Each row of a before or after table is a point. The points were changed in one or more steps. Then noise was added and the rows were shuffled. The steps act on columns, c1 being the first. Write out the steps. A step turns or swaps two columns, mirrors them in a line or flattens them onto one, adds a multiple of one to another, or multiplies or shifts one. Angles are multiples of 10 degrees, from the lower column toward the higher: turns from -170 to 170, lines from 10 to 170 but not 90. Use the fewest steps. Two steps may share a column if one is a turn and the other turns, adds or multiplies; they go together, in the order done. Otherwise the lowest column goes first.

Before (8 x 3):
[[0, -3, -24],
[39, -4, 15],
[30, 60, -19],
[21, -19, 45],
[-4, 53, 30],
[42, 7, -32],
[28, -10, -3],
[-7, 88, -22]]
After (8 x 3):
[[33, -7, 50],
[15, 65, -20],
[-41, 80, -18],
[37, 4, -2],
[3, -2, -26],
[-26, 48, 30],
[51, 12, 18],
[48, 25, -30]]
Steps: multiply c1 by 1.3; turn c1 and c2 by 20 degrees

Before (11 x 6):
[[-19, 23, -7, -53, -7, 48],
[33, 22, -9, 21, 5, 59],
[43, 19, -4, -44, 17, 6],
[27, -33, 19, 25, 15, -23],
[25, 16, 21, 11, 33, -28],
[21, 21, 18, 12, 32, 10],
[37, -35, -19, -33, -33, -9],
[-21, -3, 67, 12, 27, -29],
[6, -10, 29, -36, 30, 12],
[-8, 13, 71, 15, -65, -23],
[20, -26, 46, 17, 3, 37]]
After (11 x 6):
[[47, -48, -13, 46, 13, 19],
[4, -16, -3, 24, 43, 29],
[-7, 24, 94, -7, 14, -28],
[28, -77, 1, -20, 20, -27],
[34, -26, -10, -36, -5, 50],
[-25, 50, -1, 34, -6, 61],
[22, -57, 23, -31, 39, 29],
[36, -92, 15, 35, -38, 5],
[23, -8, -16, -16, 30, 5],
[-25, 27, 23, -2, 75, -29],
[26, -21, -16, -3, 38, -28]]
Steps: add -1.5 times c1 to c2; turn c3 and c5 by 50 degrees; mirror c4 and c6 in the line at 100 degrees

Before (9 x 9):
[[-38, -66, -19, -31, -67, -9, 38, -51, 37],
[-17, 5, 34, 20, 1, 51, 16, 5, -14],
[-59, 9, 16, 6, -13, 34, 67, -2, -26],
[5, 0, -41, 3, 10, -41, 35, 32, 31],
[10, 35, -59, 28, -49, -27, 21, 24, 40],
[-9, -5, -84, 27, -43, -48, -17, 52, 4],
[-40, 54, 19, 11, 12, 17, 7, -27, -38],
[-47, -16, 2, 28, 14, 56, 53, -53, -12],
[12, 31, 17, 20, -20, 14, 41, -37, -72]]
After (9 x 9):
[[1, -36, 40, 5, 10, -21, 8, 34, 45],
[7, 29, -22, 22, 9, -23, 77, -27, -31],
[-6, 47, -28, 19, -19, 21, 20, 16, -2],
[-18, 39, -9, 15, -20, -40, 28, -21, -24],
[-16, -44, -18, -32, 69, 53, 4, -68, 52],
[-20, 40, 5, 27, -12, 40, 47, -38, 22],
[4, -5, 24, 27, 74, -45, -12, 37, 43],
[-25, 34, -18, 4, 6, 10, 65, 2, 25],
[-6, -42, 54, 25, 80, -22, -15, 68, -13]]
Steps: multiply c1 by 0.4; turn c2 and c6 by -60 degrees; turn c3 and c5 by -150 degrees; add 0.5 times c4 to c8; turn c7 and c9 by 40 degrees
